Each wall is flat, endless, passes through zero and stands at right angles to its row. A trip goes straight from one point to another. List the walls that it crosses, first one first.

Walls:
(1): [ -7 -23  29]
(2): [  2 -17  35]
(3): [-75  37  11]
(4): [-7 41 40]
(5): [  9 -27 -22]
(6): [28 41 59]
(7): [-68  44  49]
Trips:
[-36 -39   3] to [ 40 -41  25] => 7, 3, 6
[32 10 22] to [26 10 36] => 7
[ 3 47  4] to [-78 -27  63] => 2, 1
[ 45 -11  37] to [ 59 -50 -54] => 5, 4, 6, 1, 2
[ -1 -66  14] to [  3 -21   0] => none

Walls:
(1): [ 21  43  13 -71   4 -17 -34  32 -22]
(2): [-20 -25  -3 -34  10  -8 -61  15  17]
(3): [ 38 -18  14 -30   0  69 -34 -36   6]
(4): [ 18 -38  -2  -5 -35 -31  67  21 -19]
(5): [-32  23 -42  -5 -17  -6  28 -27   8]
(6): [-14  12  12  -7  29 -24 -27 -29  17]
(7): [ -1  53  -9 -13  65  33  34  41  -1]
Trips:
[ 40  67  51 -36  20  17 -48  29 -43] to [ 15  45 -44 -32  24  -8  13  15  37] => 5, 3
[ 37 -12 -22  -5 -28   8  27 -49  60] to [ 15  22   3  37 -70  24 -19 -19  32] => 4
[  6 -46 -60  46   9  21  14  -6 -36] to [ 35   4 -49  40 -13  -1 -22 -33  39] => 3, 4, 6
[ 32  47   3 -27 -13  29   3  24 -20] to [  4 -29  28  24   9 -11 -38   6  32] => 2, 6, 7, 1

Walls:
(1): [ 17 -18 -24 -49  19   6   1  19  28  19  -5   0   8  13 -23 -33 -11 -10]
(2): [ 10 -19 -24  57   2  -3 -10  25  25   0   1 -31   3  -2  -9 -15  -4  20]
(3): [ 28 -26 -56  20  -2   9 -13   5  36 -10  -7  17   2  10 -43  21  10 -18]
(4): [ 22   2  18  -6 -20  14  15  54 -17 -38 -46  -8 -23  -8  -7 -41 -14  -5]
(5): [-64 -56  61 -19  11  48  25   8  33  16  -8   9  53 -38  -1 -50  59  19]
(6): [-20  33  30  17  39 -49 -34 -36  25  14  14  -8 -42 -50 -40 -15  31   4]
(7): [ 17  26   3   2   0  27 -27 -21 -50  18  -3 -50   3  -6 -11 -45 -60  16]
(8): [ 36  -3   3   0  -5  -1   6 -24  -5   6 -33  -6  -4 -41 -11 -63 -12  -3]
Trips:
[ 19  -8  14 -24 -13  -2  20  47  28   5  -9 -37  -3  -1  21 -53  -1  36] to [-17   3 -37  43  24   5 -15  -5  20  44  72   2  -7 -40  14 -70  -1   2] => 6, 4
[-19   5  -1  -8  27  53  -5  34  10  48  24  55  31 -67   6  37  38 -32] to [ 10 -12  -8   5 -68  65 -37  -4   9  23  60  44  -8 -28   6  -6  51  -7] => 1, 6
[-36   7  14  11  22  54 -11  -4 -43 -24 -10   3 -16 -18  23   7 -27 -27] to [ 29  -6 -34 -32   1  26 -25  -5 -16 -32 -23 -33  -8 -16  61   6 -61  27] => 5, 8, 1, 2

Walls:
(1): [ 22 -11 -38  -5  42  10  -1  21  -4   2  32  71 -58 -60  18  -1  44 -17
 -14  64  33  13  54  25  46 -10 -74 -16  17 -17 -24  25]
(2): [-13 -12  18 -10  54 -43  25 -29 -69  22  27  11  -3  38 -80  24  19 -11
 -26   3   7  25   1  32 -16  -5  47  24  11 -23   6 -28]
(3): [-32 -43 -25   0  11  24 -39  26  29 -13  -8  32 -24 -41  -7  -1  58  19
 -62  -8 -72  42  56 -27 -62  -2  18  -2  10 -59 -28  35]
(4): [ 46 -14  -2  17  -4  28  17 -21   3  14  -6  54 -55 -64 -60 -27   8  -1
   3  51  40  37  -3 -15  -5  13  33  13   0 -24 -26  -2]
(5): [-22  43  28 -33  34   6  12 -38  -2 -19  -2  -4 -18 -61  11 -18  25  -2
 -11  23 -25  58 -30 -20   4 -52  20 -68 -50 -50   8 -17]
(6): [-14   5  -9   8 -20   9   5 -25  23   1  28  17 -15  18 -18  54  41 -28
  20  16  -4   4 -28  -4  28  40   8 -12  17 -44  -2  40]
(7): [ 25 -29   7  29 -66   8  33 -36  10  40   4  -2 -12  10  -2  40  56  13
   6  -8  -3 -25  56  31  36  -7  21  28  -9 -11  13 -18]
(8): [ 67   6  -5 -41 -31  33  21 -19   6  14  -6  25 -12 -13  -4  52  13  -7
  48  19  -8 -50 -15 -31  22   0   9   6 -52  21  -4   8]
(9): [ 55  14  28  25 -26 -27   8  12  20  -9   2  14  29 -17 -23 -28  12  49
  25  24 -24  30 -36 -46 -58  29  18 -35  -9  20 -36  26]
(10): [ 32   0 -59 -21   7   1  26  59  36 -39  26  38 -32 -76 -20   2 -11  -9
   1  -6  43 -21 -14 -30  24 -12  40   2  14 -52   8  31]
Trips:
[  3  30 -52  -7 -36  36  21  -4 -12 -46   4 -16 -61  52 -50 -19   1  36
 -10  11 -21  15  53 -14  23 -21  -6   5  -5   8 -61  32] to [ -9  10  18  11  14   8 -19 -21  22  18 -35  17  15 -33  33  38 -17  -5
  51 -13   4  15 -39  21 -41  -5  41  13  -4 -11 -12 -29] => 5, 1, 10, 7, 3
[ -6   2   7 -63 -38 -20 -10 -24  47 -10  -7   4  37  42 -34  63 -37  32
  40   9 -16 -13 -10 -32 -42  40  65 -10   6   7 -28 -40] to [ 47 -12 -31   6  20  14 -34  69  13  -7  -1  22  20 -23  21  22  40  13
  49 -19 -24 -26  -3  -3  34 -32 -75  22 -34 -28  30  -4] => 2, 10, 3, 1, 9, 6
[ 10   6 -24   2  12  16  69   5 -22 -34  22  59  -8 -40   4  16  15   3
 -48   8  70 -17 -15 -34  30  25  25  21  -2 -23  31   2] to [ 36 -28   0 -17 -65   4  28 -40 -11  46 -18  32 -13   1  25  30 -26  14
  33  -7 -14  45  -3   2   0   4  24 -11   6  48 -63 -29] => 9, 5, 2, 10, 1, 6

Walls:
(1): [ 44 -17 -18  -1  17  29 -12  18 -15  27  47  -7 -36  11 -12 -20  48   5
 -24  -7  52 -12 -63 -17  20  27  17 -11  20  56 -14  15  14 -57  19 -14
  -4   2 -37 -38 -24   3  -6  12 -10 -41   8  14]
(2): [-22   5   3 -36 -57   4   8  -6  36  21 -49  12 -14  20 -23  16 -57   0
 -34   1 -24 -30   7 -45   9   6  20 -25 -95  11  -6 -30  44  -6  53 -40
 -15 -31 -11  41 -47   0  28 -17  26  -9 -27  15]
(3): [-18  26 -62  33  -4  42  26  55  30  23  -9 -20  -5  22 -55  60  23  11
  -8  -2  18 -23  36  47   1  50  32  39  36  48  44   9  -5 -14  11  68
 -38  37 -35  20   0  19 -22  11  53  18   0 -56]
(4): [-38  38  38 -30 -44 -53  72  55 -15  17 -25 -24 -37  78 -23  14  17  20
 -58  16  -5 -17  22 -36 -17 -24  59 -20   9  26   0  -5  -4  25 -11   7
 -39  -3 -50  -8  11 -34 -48  11  22   4 -53  20]
(5): [-27   1 -21 -22  39 -40  24 -35  23  -1 -13  -7  -4 -32   8 -77 -44   5
 -14 -79  -7 -15  -2  19  -6  -6  -3 -61  16 -55  -1 -44  29  44 -27  -5
  -8  59  17  17  16  17  -8   4  38  -1   5 -39]
(6): [ 24  19  25 -52 -21  33  20  -7 -76 -45   3  13  25 -12   4  38 -11   6
  -4 -38   3 -11 -45 -77  26  35 -40  39  25  14  -8  10 -34  33 -16  14
   2  -4 -62  14  19   8 -29  -5  -8  -9   5  -2]
Trips:
[-30  -8 -38  54 -29  18  20  40 -29   6  -6  11   5 -45   2  23  23  18
  88  31 -33  -3  28 -13  -6 -15  -2 -12 -34 -40 -10   7 -55  23   5   6
  39  44  39  26  36  33   9 -19  15  13  -7   8] to [ -6 -37 -16  19  50  12  51 -17  -6 -17  10  -2   8 -81 -56  37 -62  80
  21 -16  16 -15  14  16  33  -5  15  37   0   8  -4  -5  -8 -24 -39  10
 -13  20 -94   2  30  17   0 -23  24  -6 -16  38] => 6, 5, 1
[  9   3  42  38  43 -37 -14 -49  39  25  12 -22 -15   2   4  -3  23  30
  -1  27 -49  14   5  -1  14  14 -33  -2  37 -23 -39 -36 -10  12   7  30
 -12 -37 -18 -75 -36 -13   5 -52 -49  33 -46   0] to [-26   0   4 -21 -57   4  19 -24  26   9   7  24  37  16  22  52 -52  -2
   6  22  -9  10   0 -31  40  -1  -7   8  -9  44  -5  27 -10 -45 -23   7
  30  24 -10  14  21   1  23  39  11  -4 -34 -45] => 4, 2, 6, 3
[ 32 -25 -71  16   4 -19 -24  49 -26  22 -28  15  15  11  13  43   3  19
  -4  -5   9  36 -15   6 -55 -42 -15  11  21 -30  31 -17 -22   7 -50  18
   8  -7   6  60 -22 -27   8  12 -31  -9 -10   4] to [ 42  25  15  13  38   9  16 -28  12  -4   9 -59   0  -4 -29 -15 -25   5
  -7  10  28 -41  40  26 -26   8   4 -38 -31  44  26   8  30  22  21 -20
  47 -18   0  32 -25 -24 -57 -10  20 -17   3   4] => 4, 5, 2, 1
[ 20   7   2  35   0 -35  11  20  11  -5  40  63  18 -22 -15   5  -6 -47
 -12 -53   1  21  45 -27   9 -21  -9   2  17   6  31  59  12  37 -82  -9
  40  46  -2 -17  32 -12   2  -1  70 -18  42  -5] to [ 38  13 -31 -19   7  -9   2 -19  39  38 -38  17 -34 -69 -13  73 -32  -8
 -34 -56  29   7  19   5 -37  53  18 -16  24  -2  19  46   8  11 -28  35
 -49  -2   9 -30   7  69 -25  35 -42  -4 -15  -4] => 1
[-20  -3  11  57 -22 -28  58 -23  13  17 -14 -23  -5  10  -9   1 -10   3
 -19  -7  35   6 -12  44 -17  17  -2  54   0 -31 -36   3  24 -27  -2 -33
 -34 -47   1  56  13 -22  -7 -24 -15 -19 -63  39] to [ 29  35  12 -11 -10  11 -11 -28 -18 -12   2 -14   3  18  16  -6  -3 -47
 -17   1  25 -18 -37   6 -22   5 -67  42  43  -9  13  14  11 -13  27 -39
   1  35  13  14  16  -7 -14  33  31   9 -35 -35] => 6, 3, 1, 2, 5, 4
[-27 -42  -8   7  -2 -10  -5  26   0  33  -9 -10  55  40  -7  14   9  43
 -40 -52 -15 -47 -15  70 -18  -1   1 -14  14  -1  58   3  26  -1   2  -2
  10 -12  50 -36 -31  53 -38  24 -93 -30 -26  11] to [-25  47  41   4 -33  -2   7 -25 -21  58  40 -21 -48   5 -15 -37 -29 -15
 -41   3 -12  25 -16  33   5  -1 -12 -15  26  10 -31 -21  26  16   5   3
  11 -18   6  13  34   4  -1  19   6   5   6 -18] => 3, 2
[ 73 -11  22  -2 -37  27 -14  -9   9  17  -2 -14  21 -17 -27  59 -30  32
  36 -29  35 -15  69 -14  -4 -40 -18  33 -40  -4  31 -18 -37 -27  28  -1
  80   8 -39 -27 -29 -11  49 -17  24  25  41  34] to [ 10  55  -7  57 -55  11  24 -32 -24   6  -1 -36  -2 -29  45  55  14   6
 -13 -13 -62   4  56 -18  31  17 -62  51  29   1  44   4 -32 -27   9 -21
 -26 -71 -32 -48  53  20 -20   6  39 -13  35   3] => 2, 4

Walls:
(1): [ -5 -24  33  42 -22  32  47   4   0   0  26 -25  19 -41  47   6  13  24
   6  -6  44 -19 -34  -1 -29   8  63 -37  -4 -11   5  30 -53 -41  54  -7
 -69  46  -3  -2 -65  13   8 -22 -33  30  45 -10]
(2): [ 18  27 -12   4  12  -5 -14  -8  55 -28 -38 -49 -24 -47  35  71  28 -21
  35 -20  12  -9  35 -19 -43 -17 -25  40  56 -13 -11  46 -37  49 -22   1
 -23  -5  28  20  20  -1   0  26 -17   0  14  10]
(3): [-76  56  14  25  -6  29  23  21  48  18 -28  -1  -1 -12  55 -23  16  -6
  39  50 -47   9 -30 -52 -43  -8  39 -42  23   5 -19  -3  17  -5  44  44
  11   1  27  24  45  -5  29  36  50 -13  31  -6]
(4): [-60  16 -37   0   3 -24  27   4 -19  31 -40 -13  -4  -2 -11  60  40  27
  26  -6   0   0  11 -15  23  18  -7  54 -14  31   4  -2  28  13  52 -35
  -9  40 -13 -16  17  -1  49  26  34   7 -17  -8]
(5): [ 61   5 -13   5 -10  33  18  -3  26   8  25 -26 -17   9 -41 -81   4  14
   0  45   9 -48  42  17 -12  30 -36 -25 -39   3 -44  17  18  37  31   3
 -43 -92  18 -20  20   4 -35  -3  27 -67   9  -7]
(6): [ -5 -34  15 -23  -1  49 -11  16  58 -20 -46  33  23  -6   2 -67   5  17
   4   5   0  63 -53 -23 -11 -26  27  36 -57   5   6  33  -8  -5  32 -23
  -2 -57   6  -4  12 -23  -2   1  -4  12  33   1]
(7): [ -3 -12   0  -1  15 -58  36 -18 -20 -32 -18  58  -9 -15  -4 -17 -25  25
  23 -12 -20 -20 -64  25   4  31   5 -46   6 -12  31   5   9   5 -19 -29
   8 -62  23  -8  -4  21  32  13  50  31 -22 -34]
(8): [  3  -1 -71  27 -27 -10  -6   1  12  19 -10 -15 -29 -10 -24  10  26 -23
  10  26  61  15  18  45  10 -51  34 -30  -4  25   9   0 -21  -8  45   9
 -14 -35  21   0 -39  16 -23  31  63 -17  -9 -11]
(9): [ 52  -7   0  30  30  23  21  34   1  37   0  70  62  24  23 -43 -30 -20
  39  41 -25  -2  14  -4  20 -25 -44  31 -15 -31 -28   5  33   0 -23 -21
  39 -20 -12 -47 -10 -23 -12  21  29  28  25   0]
(10): [-17  14  13 -52  -9 -40  13  18 -14  28  36   5   6 -49 -41 -38 -63 -17
 -40   2 -29 -62  23  48 -13 -19  22   8 -40 -43  25 -13  10  10  -8  66
 -17 -31 -20 -13  16  35  29   8  -4 -31  12  19]
(11): [-13 -19 -91 -27 -73  -3  57  -8 -13  22  59 -11 -20 -21 -29   9 -39  15
  26 -48 -10  10 -41 -21  36 -26  -5  28  12  65  12  15 -12  69 -11   9
  45  10  10  59 -37   0 -15 -47  19  -5  -1 -44]
Trips:
[-35  83 -19 -24 -17 -20 -14  47 -15  45  26  56 -15  27  37  -4   1  44
  -5   5 -31 -48  63  -9 -20  34 -23  22 -81  37   9   5 -20  17  35  40
   3  -5 -18 -32  57 -54  54   0  64  11  55 -30] to [ 11  -4 -14  24  -6   4  29  68  21 -16   3  13  23  38 -24  -1  14  17
 -34  44  15 -14 -38 -42  36  56  32 -52  12 -37   3  14 -18  28 -38  30
  10 -18 -18 -35 -56  37   4  41  33 -29 -24 -40] => 7, 8, 1, 4
[-17  17  19 -16   8  13  38 -41  -7  18 -31   3 -65 -14  20  59  59   1
   2  57 -10 -14  -1 -19  -2   0  38 -14  -8 -27  54 -10 -28   6  -9  17
 -60 -22   8  -1  56 -27  -9  -8  23  -8  32  -7] to [ 24  -9 -46 -13 -17 -55  34 -31   0  26  23   1 -10  15 -62   5 -19  40
 -50  -4  -8 -21 -54 -36 -42   8  95 -45  17 -11 -45 -19  -6  -8   2  47
  13 -63 -12 -10  62 -28 -22  -3 -29   4  28  57] => 6, 4, 2, 11, 1
[ 17  61   6 -10 -26   7 -50 -40 -24 -51  -4  12 -64 -74 -14  15 -35  15
 -14   4 -58  15 -18 -16 -24 -27  14 -18  49 -31 -18  41  40  83  -7  25
 -45 -14 -15  -1   1  30  13  38  16 -22  18  23] to [-26 -41 -27  46  39  -2  42 -37  16  -9   9 -23   4  10   7 -37 -37  -6
   1  70  27  48  29 -18 -22  43  -2  10  64 -25  -8  10  21  23 -13  18
   7  -2  -4 -49 -30  31   9  -1 -36  52 -20  -2] => 11, 9, 1, 10

Walls:
(1): [  4  -7  29 -21  39   8  46 -15  26  10  39 -31 -15 -14  10 -18  27  39
 -64 -32 -10   1  20  -1  20 -23  34  19   5  14 -23 -20  14  18  10  10
 -33 -27  11 -10  16   5   2 -25 -35  -6 -33 -14]
(2): [ -6  28  -4  30 -53 -35   9 -14  25  27  18  22  -3   0 -16   0  -6  43
   3  -8  13  18 -25 -15   5 -16  27   6  -7  -6   6 -36 -36 -10  -6 -32
  28 -16   7  10  -1  12  46   1 -32 -26 -16  64]
(3): [-24  -5   2 -23  10  10  36  25  10 -21  14  40 -30   5  11 -50 -67 -26
 -29  38  29   8  -7 -22   2 -10  61   3  19  16 -39  37 -12   8  21 -33
  52 -20   5  -5  26  40   5  12   7  36 -26  13]
(4): [ -5 -28  15  62  12 -43  14 -29 -45  11   7  41   4  18   0  27  -1  -4
 -53  12 -21  12  60  15  61  26   3  14  -7  -7 -21  -9 -10  71 -37 -14
   3   2  21  30  -9   4  27 -18  14 -66  -2  14]
(5): [ 13   6  24   4  -8 -10  10  39  -2  20   3  -7 -55  17  42  37   1  26
  24  15 -21   5 -43 -21  22  22  28 -16 -16 -60  -4  15   5 -10 -37  18
 -18  -5   8  25 -62  29   9  -2  32 -10   5  52]
(6): [ 31 -39 -20  16 -23  14  -2  24  28 -17 -18 -27  11   6  64  -1  35  32
  -4  -6  -3 -22  -2 -24  22  -3  21   1  42 -16  43  -3  30  -5 -22 -15
 -22  -9 -52 -10 -18  19   3 -26  19  14  36 -31]
(7): [-22  23  34  10 -14 -22  12   1   5  16   6   0  -1  20   4  60 -56 -29
  46   9  28  -7  33  63 -28 -10 -36 -31  37  37  40   7  18 -53 -18 -30
   3  13   4   9 -15  -3   6   9  10  -5 -16  11]
(8): [ 16  -3  39  40   8  -2   7 -41  49  30   1  -4  19  18  19   4 -17 -16
 -28   0  -7  20 -10 -10  19  11 -14 -71 -29  -9   5  29   6  11  23  10
 -24 -20  29 -24 -26  53  20  23 -58 -30 -19  19]
(9): [ 32  -2 -20 -19  11  66  15 -15 -32   7   2 -30  -6 -37   0  -3  27  79
 -14 -23 -41 -13   1  -6  60  15  33  24  10 -30  35  15  28 -15  44 -17
   1 -28  37  31 -47  10 -20   8  -4 -57  -1  42]
(10): [  6 -28  14  -1  19   1  10  49  50  88   0  49 -17  17   2  12 -15  21
  15  39 -21  16 -37  -5 -40 -16  29   8  10 -35 -34   5   8 -15 -18 -11
  16   5   2  15  43  22  -4 -43  -6 -37 -53  47]
(11): [ -6  36 -14  21  47 -33  27 -66 -10  41  -6 -50 -33  10  -6  42  16 -20
 -24  20 -23 -36  16 -47  -3  48  33  36  34 -21  34  35 -35  22  26  47
   3  17 -25 -12   7   1   0 -31  20 -24  -2  33]
Trips:
[-32  24  46  36 -19 -32 -37 -37 -14  22 -38 -26  45  12   2  -4 -15 -19
  12   8  23 -16   2  12  38  -7  -1   4  43  -2  -5  25  30  -2  -4   9
   3  43  -9 -51  23 -18   8 -58   4 -10  42  28] to [ 35  57  45 -51   1  17   4  15  23  -4  18   7  10 -11 -32  29  13  -7
  15  12 -11   0  17  28  46 -17 -24 -23  -4  25 -38  35   6  16 -17  28
 -30  11  51 -21   2 -13   7 -19 -27 -23 -25  58] => 6, 2, 10, 1, 5, 9, 11
[-81  35   0  55 -52  29 -29 -13 -24   6  82  30 -18  53  57 -21   1  -4
 -19  26  17 -17 -22  13  -1  21  -9 -37  27  30 -59  35  49  31   4  -4
 -11   4 -36  58 -22  -8 -46  41  39 -25   3  -4] to [  6 -27 -11  -9 -13  50 -30 -40 -32  19 -29 -26 -31 -42 -34 -44 -28  33
 -22   4 -45 -24  18 -53 -39  11 -21 -58  26  12  44 -16   6 -12  12  16
   2  43   0  -2 -50 -16   8  16  58   6 -53  46] => 9, 11, 4, 3, 8, 7
[-17  23 -32  28  -9  63 -43 -27  -6  19 -41  14  23  14   1 -52  11  -9
  -5  34 -12 -27  14  44   7 -37  27   3   5 -35   3  41  -2   4 -10  -7
   4  37  -9  35 -20  37  15 -25  15  17 -41 -46] to [-23  -9  -8   7 -35  27   6   1 -39  18 -39  -4 -37  52  19  13   9  30
  -3 -16 -52  -3 -11 -14  35  44 -53  32 -41  -7 -33 -17  17  14 -14 -18
  -4   2  39  -9   3   9 -14  -2  -8 -31  45 -12] => 3, 5, 10, 8
[ 24  20   0 -21  34 -24 -57  -7  17  30 -31 -24  18  10  21  15  10  58
  11 -43  66  22   6  11  20  -7 -25  -5  -8  59  24  36  30   3  50   7
 -20  -3  38 -16  18  41 -12 -15 -19 -17  -9  33] to [-41   5  -1  12   7   0  -7  14   2 -10  10  38  44   0  -2   4  24  17
  38  32   9  34  14  19  16 -17  23   1  -7  36  -8 -33  37  10 -15  30
 -23 -27 -26 -16  -6  11 -33 -54 -69 -14 -12  51] => 10, 4, 9
[  2   8 -24  21  -7  38 -13 -36  11 -14   6 -18  -1 -63   0  19  -8 -30
 -23   8  13  -4 -30  -9 -19  23 -17  26  20   8 -18   5 -25  10  -2 -28
 -38   1 -19  25 -10  26   6 -69 -21  -9 -16  26] to [  4 -19   4   2 -13   7  -6  67  31 -21  25  29  20  52  35  -9   0  16
   3 -11  11  16 -23 -41  26  -7   5  22  12 -23 -17 -35  12  35 -31  13
  16  -4 -19  41   5  21 -23   5 -29 -19   8 -19] => 3, 5, 11, 8, 9
